Each row is a point. Each copy is the shape, with its points in the same order, turned, moved and blurred by noise. Is it also mirrored, or only turned?

Shape (7 x 3):
[[-58, -11, -69],
[-7, -24, -19],
[67, 5, -8],
[40, -13, -53],
[-69, 25, -22],
[9, 63, 35],
[-44, 52, -3]]
Copy 1 (7 x 3):
[[59, -11, -24],
[-6, -21, 1],
[-81, -4, -22],
[-35, -26, -45],
[46, 37, 12],
[-52, 74, 20],
[13, 64, 11]]
Copy 1 is: mirrored
Copy 2 (7 x 3):
[[-5, -69, 71],
[-2, -22, 11],
[54, 30, -13],
[55, -26, 7],
[-32, -14, 93],
[6, 72, 54],
[-12, 22, 90]]
Copy 2 is: mirrored

Shape (9 x 6):
[[-14, 7, 12, -12, -18, 25],
[-10, 1, -21, -2, -14, -14],
[-13, 8, 25, 15, 5, -95],
[-21, -1, -3, 20, 8, 29],
[8, 10, -10, -48, -6, 31],
[3, -25, 9, 5, 4, -6],
[-18, 2, -8, 28, 8, 12],
[20, 10, 10, 28, -9, 22],
[-11, -10, 1, 8, -22, 11]]
Copy 1 (9 x 6):
[[-9, 4, 18, -1, -16, -38],
[-19, 22, -10, 23, 22, -8],
[23, 22, -62, -34, 57, 10],
[-44, 2, 17, -2, -15, -7],
[-1, -16, 22, 34, -11, -42],
[-4, 8, 20, -3, 18, 11],
[-39, 4, 2, -5, -1, 12],
[-4, 13, 8, 6, -30, 17],
[-21, 18, 24, 4, 4, -9]]
Copy 1 is: only turned
Copy 2 (9 x 6):
[[8, 10, 25, 36, 16, 17],
[-4, 15, 5, 21, -17, 11],
[-56, 59, -46, -24, 12, 17],
[20, 23, 14, 38, 8, -26],
[28, -27, 17, 32, 10, 28],
[-14, 3, 13, 4, 12, -14],
[17, 30, 3, 25, -6, -27],
[28, 26, 33, -6, 18, -12],
[-2, 17, 34, 23, 0, -1]]
Copy 2 is: only turned

Shape (14 x 9):
[[-5, -6, 5, -8, 10, -32, 6, 24, 20],
[26, 17, 31, 45, -6, 8, -1, -1, -16],
[12, 11, -10, -22, -12, -15, -59, 22, 11],
[-11, 46, 11, -23, 7, 43, -71, 1, 18],
[-4, -10, -23, 14, 42, 5, -15, 10, -12],
[-5, 20, 21, -38, -54, -1, -20, -31, 62],
[8, -37, 8, 42, -3, -5, 1, -29, -22],
[19, -28, -9, 7, 11, 41, -43, -14, 22],
[-29, 10, 21, 25, 13, 15, -3, -5, -34],
[17, 13, 24, -13, -2, 17, -13, -24, 0],
[-6, 26, 8, -12, -44, 17, -32, 3, 30],
[-7, -11, 43, -9, -10, -1, 5, 2, -11],
[4, 1, 30, -5, -53, -21, 33, 29, 5],
[52, 17, -2, 14, -28, 37, -5, -27, -33]]
Copy 1 (14 x 9):
[[-7, 29, 12, -14, -1, 5, -24, -3, 5],
[-15, -26, 7, 19, 15, -17, 2, -26, -43],
[-3, -26, 42, -27, -4, 32, -32, 8, 14],
[-10, -58, 43, 24, 12, 50, -9, -21, 43],
[1, -13, 7, -15, -1, -26, 22, 8, 29],
[-5, -13, 12, 45, -4, 51, -95, 1, 6],
[-10, -27, -40, -3, -6, -30, -4, 22, -32],
[-46, -50, 7, 5, -9, -10, -15, 19, 32],
[12, -13, -16, 18, 32, 6, 32, -8, 1],
[-20, -25, 13, 43, -18, 21, -10, -10, -6],
[-8, -30, 34, 31, 23, 33, -47, 9, 0],
[-21, 11, -16, 16, 11, 33, -8, 0, -20],
[-12, 40, 17, 12, 29, 21, -36, 16, -47],
[-20, -52, 27, 44, -13, -9, 6, 21, -51]]
Copy 1 is: only turned
Copy 2 (14 x 9):
[[2, -1, 13, 24, -31, -2, -19, -25, -29],
[-49, -19, -18, -15, -13, 2, -23, 10, 25],
[32, -16, 12, 8, -35, -30, 8, -22, 24],
[45, -2, -42, 23, -1, -38, 4, -6, 62],
[-16, -2, 13, 21, 9, -44, -8, 19, -18],
[43, 18, -6, 5, -14, 51, 13, -55, 39],
[-51, -15, 27, 7, 4, 19, 4, 23, -1],
[-5, 31, 22, 21, 9, -23, -1, 7, 54],
[-18, -20, -31, 18, 3, -3, -3, 40, -7],
[-1, -18, 2, 9, 5, 11, -15, -9, 34],
[38, 12, -17, -5, -32, 15, 4, -18, 41],
[-5, -19, -1, 28, -23, 27, -23, 7, 5],
[-7, -4, 0, -15, -60, 49, -31, -8, -11],
[-20, -19, 13, -43, 8, 10, -31, 18, 57]]
Copy 2 is: mirrored

Shape (17 x 11):
[[18, -50, 11, 5, -29, 19, 23, 13, 9, -27, 85],
[-19, 2, -17, 95, 46, -46, 24, -26, 31, 53, 23],
[19, 12, 14, 17, -40, -38, 16, 53, 22, -6, 23],
[10, -5, 14, 7, -37, 27, 53, 1, -48, 2, 31],
[18, -37, -24, 15, -25, 39, -20, -14, 44, 15, 15],
[12, 24, 13, 38, 22, 16, 10, 10, -9, 36, -50],
[-46, -49, 61, -75, 14, 15, -15, -12, 13, 22, -21],
[-17, -31, 3, -46, -4, 3, 23, 2, -17, -20, 0],
[18, -35, 25, 29, 12, -50, 19, -19, 27, -33, -53],
[-1, -51, -29, 1, -59, -13, 3, 11, -39, -14, 26],
[-11, -21, 37, -21, 2, 28, -36, -20, -6, -8, -45],
[-26, 1, 33, -3, -34, 2, -9, 3, -28, -23, -9],
[-6, -8, 60, -66, 35, -4, 14, -28, 27, -16, 36],
[35, -25, -54, -4, 44, 19, -20, -16, 20, 33, -11],
[45, -23, 11, -5, 36, -6, -43, 10, -17, 62, -5],
[-48, -49, -33, 43, 15, 35, 20, 12, 16, 4, 18],
[14, -2, -2, -8, -24, 50, 18, 2, 17, 35, -21]]
Copy 1 (17 x 11):
[[-40, -10, 22, 34, 34, -2, -23, 76, 1, 42, 0],
[0, -14, -12, 92, -87, 41, -27, -25, 16, 7, -27],
[-26, 19, 53, 9, -5, 9, -14, -19, -29, 54, -3],
[-10, 29, 11, -15, 20, 22, -14, 39, 51, 36, -39],
[-41, -9, -42, 26, 16, 4, -10, 20, -27, -21, -10],
[3, 57, -20, 11, -22, 39, 12, -47, 22, -15, -6],
[-57, -1, 40, -11, -2, -21, 56, 13, 51, -75, 34],
[-44, 14, 8, -28, -11, -26, 14, 29, 44, 6, 21],
[-45, 32, -10, 40, -48, -21, 71, -21, 7, 36, -1],
[-30, -39, -12, -33, 9, 0, -4, 28, 17, 54, -6],
[-13, 19, -12, -14, 5, -13, 66, 3, 17, -42, 18],
[6, 8, 27, -35, -8, 2, 42, 17, 10, 9, -2],
[-28, 27, 63, 39, -1, -65, 19, 38, 42, -35, 18],
[-30, 9, -69, 40, -4, -21, -25, -22, 13, -20, 30],
[-9, -6, -15, 40, 35, 6, 4, -59, 42, -17, 38],
[-39, -3, -30, 17, -48, 50, -17, 51, 12, -6, 21],
[-45, 40, -19, -11, 15, 15, -9, -6, 9, -30, -21]]
Copy 1 is: only turned
Copy 2 (17 x 11):
[[-6, -45, 38, 32, 2, -26, 9, 61, -26, 4, 64],
[29, -36, -57, -23, 16, 33, -60, 53, -48, 70, -25],
[7, -59, 43, -17, 15, -4, 9, 30, 31, 37, -2],
[-15, -60, -19, -18, 36, -28, 1, 29, 4, -41, 41],
[-20, -21, 10, 30, -15, 60, -25, 17, -13, 0, 45],
[-27, -26, -43, -63, -9, 33, -20, -2, 6, -2, -10],
[-69, 18, 1, 36, 19, -28, -1, -72, -30, -2, 3],
[-6, 1, 2, 10, 10, -41, 6, -25, 1, -9, 38],
[-7, 36, 9, -31, -6, -19, -63, 27, 23, 25, -13],
[36, -29, 49, -4, 41, -7, -9, 6, -5, -25, 64],
[-55, 36, 1, -11, 13, 13, -5, -25, -4, -24, 15],
[-29, 2, 14, -24, 55, -5, 9, 0, 18, -13, 17],
[-43, 24, -18, 50, -2, -45, 36, 3, -17, 10, -14],
[27, 4, -29, -1, -61, 47, -10, -14, -30, -4, 23],
[0, -17, 6, -34, -46, 33, 5, -17, -49, -22, -34],
[-9, -30, -21, -12, 11, 15, -39, 6, -40, 42, 80],
[-35, -45, -23, 4, -13, 33, -14, -15, 20, -23, 30]]
Copy 2 is: mirrored
Copy 3 (17 x 11):
[[-15, 52, 20, 17, -36, 5, 18, 24, -64, 5, 5],
[7, 76, -47, -45, -56, -26, -75, -28, 11, 24, -45],
[-48, 37, -50, 13, -5, -6, 47, -8, -20, 4, -26],
[-24, 70, 14, -15, 23, 2, 29, 54, -7, 39, -9],
[25, 18, 35, 2, -53, 22, 19, 6, 2, -10, -33],
[2, 35, -14, -10, 27, 3, -20, -3, 63, 15, -46],
[-65, -36, 37, -27, 2, -14, -14, 17, 34, -52, 31],
[-28, 24, 31, -19, 14, -6, 15, 4, 8, 11, 55],
[-46, 8, -1, 3, -11, 3, -33, -61, 34, 57, -7],
[-19, 39, -11, -25, -32, 37, 50, 30, -11, 45, 40],
[-8, -37, 25, -4, 16, -2, -4, 24, 47, 8, 12],
[-39, -1, -5, 4, 14, -23, 24, 32, 17, 34, 15],
[-51, -6, 42, -28, 24, -52, -22, -7, -41, -37, 21],
[49, 22, 22, -55, -12, 44, -8, -38, 20, -23, -9],
[3, -7, -20, -43, 16, 63, -28, 12, 14, -34, -29],
[21, 74, 13, 4, -60, -11, -18, 17, 28, -4, 26],
[-5, 36, 37, -14, 4, 2, 24, 15, 40, -9, -32]]
Copy 3 is: mirrored
Copy 4 (17 x 11):
[[37, 17, 72, 69, 23, 12, 5, -8, -13, -1, 33],
[34, -45, 26, -39, 22, 84, 20, -21, -29, -22, -56],
[10, 56, 24, 20, 20, 10, -23, 21, -14, 17, -31],
[20, -8, 59, 20, 5, 37, -15, 37, 12, 41, 48],
[33, -14, 37, 34, 7, -19, 0, -13, 44, -34, -1],
[-9, -33, 4, -40, -38, 20, 12, 29, 13, 13, -17],
[-61, -34, -31, 72, 20, -19, 56, 31, 40, -2, 35],
[-9, -25, 13, 29, 33, -17, 0, 30, 0, 22, 43],
[-50, -2, 12, -21, 14, -4, -12, 26, -42, -53, -9],
[23, -20, 23, 59, 23, 4, -69, 19, -4, 16, 25],
[-52, -31, -6, 20, -23, -23, 5, -4, 30, -7, 31],
[-45, -4, 17, 27, 4, 15, -25, -1, 9, 32, 28],
[-24, 17, -4, 26, 44, -3, 80, 1, 5, 0, 70],
[54, -47, -8, -20, -2, -41, 19, -2, 26, -27, -2],
[38, -21, -50, 9, -43, 6, 26, 9, 9, -8, 0],
[15, -78, 60, 36, 18, -1, 6, -1, -9, 6, -28],
[10, -13, 33, 1, -10, -8, 2, 37, 63, 7, -5]]
Copy 4 is: only turned

Shape (16 x 12):
[[-29, 20, 10, -30, -49, 20, -20, -47, -7, -56, 52, -75],
[-22, -38, 29, -3, -26, 34, 6, -25, -25, 25, -24, -48],
[-22, -47, -25, -11, -17, -34, 6, 2, 40, 28, 10, -51],
[-1, 21, -22, 43, 35, -24, 3, -1, 6, 18, -28, 24],
[-12, 25, -56, 4, -5, -40, 11, 10, -47, 51, 4, 34],
[-59, -50, 30, -8, -33, 6, -14, -8, -27, -41, 34, 2],
[44, -2, -56, 1, -8, 11, -28, 33, 5, 32, -21, 33],
[-14, -25, -3, -63, -26, 8, 38, 15, -22, -19, -34, -81],
[-33, -10, -8, 0, -27, -8, 32, 24, 11, -34, -28, -15],
[-25, 9, 48, -45, -59, -15, -15, -62, 18, -42, 9, -4],
[-6, -29, 42, -12, -5, 5, 9, -51, -17, -79, 48, -50],
[16, 21, -10, -17, 35, -26, -15, 64, 4, 48, 10, 41],
[-9, -18, -47, -8, 6, -47, -58, 27, -15, 0, -49, -21],
[18, -49, 36, -18, -52, -41, 10, -54, -25, -59, 28, -24],
[-1, -13, -88, -25, 59, -19, -12, -1, 7, 34, -20, 79],
[-3, 30, -27, -22, 60, -35, -23, 25, -15, 67, -32, 34]]
Copy 1 (16 x 12):
[[-75, 8, -26, -16, 28, -53, 3, 37, 78, -45, 70, 14],
[-37, -4, -72, 8, 27, -64, 4, -2, 14, 24, 13, 12],
[-23, 0, 6, -17, 71, -61, 3, 33, 35, 44, -30, 2],
[10, 7, 5, -32, 17, 32, -7, -5, -19, 32, -9, 10],
[3, -12, 36, -61, -14, -29, -5, -28, -27, 9, -17, -34],
[-54, 34, -23, 11, -47, -61, 2, 45, 32, 21, 28, 7],
[-41, -46, 38, 5, 20, 4, 29, -3, -44, 6, -40, -5],
[18, -57, -36, 36, 30, -83, 3, 22, 48, -2, 27, -4],
[-10, -31, 2, 17, 5, -29, -14, 44, 22, 50, 31, -11],
[-46, 42, -34, 3, 22, -36, 40, 72, 19, -13, 78, -32],
[-37, 45, -35, 19, 14, -43, -19, 57, 39, -34, 60, 59],
[7, -11, 21, -10, -2, 14, -3, 14, -20, -10, -77, -47],
[8, -50, 2, -38, 4, -22, 56, 43, 19, 28, -35, 27],
[-29, 34, -16, 6, 16, -83, -3, 85, -13, -20, 60, 43],
[16, 15, 77, 0, 4, 15, 60, -31, -15, 35, -48, -9],
[44, -2, 6, -32, -3, 24, 37, -16, -9, 7, -65, -43]]
Copy 1 is: mirrored
Copy 2 (16 x 12):
[[-17, -3, -11, -58, 29, 56, -80, -18, 49, -4, 26, -4],
[-47, 21, -25, 8, -14, -8, -54, -24, -21, 33, 33, 24],
[10, 5, -16, -23, 1, -10, 28, -54, 8, 30, 35, 21],
[-6, -17, 21, 11, -11, -13, 24, 0, -35, 22, -59, 15],
[19, 20, 33, -8, -10, 16, 25, 15, -22, 95, -50, 4],
[-58, 59, 9, -35, -31, 39, -14, -6, 27, -4, 27, 3],
[42, 47, 28, 19, 38, -20, 11, -1, -37, 32, -48, 31],
[33, 14, -25, 7, -31, 41, -59, -34, -25, 23, 69, 27],
[12, 8, -10, -17, -20, 41, 11, 7, -35, -9, 22, 29],
[-27, 5, 44, -88, -2, 4, -61, -1, 2, -14, 37, 10],
[-28, 13, -21, -46, -43, 21, -74, -25, 48, -38, 5, -27],
[28, 17, 67, 49, 15, -17, 43, 20, -12, 38, -17, -22],
[13, 22, 44, 14, 14, 33, 22, -75, -43, 28, -25, 17],
[-10, 44, -5, -84, -46, 2, -59, -41, 2, -14, 19, -37],
[35, 28, 76, 25, -25, -15, 53, -5, 5, 48, -68, 71],
[12, -12, 87, 51, -3, -7, 31, -4, -23, 75, -34, 14]]
Copy 2 is: only turned
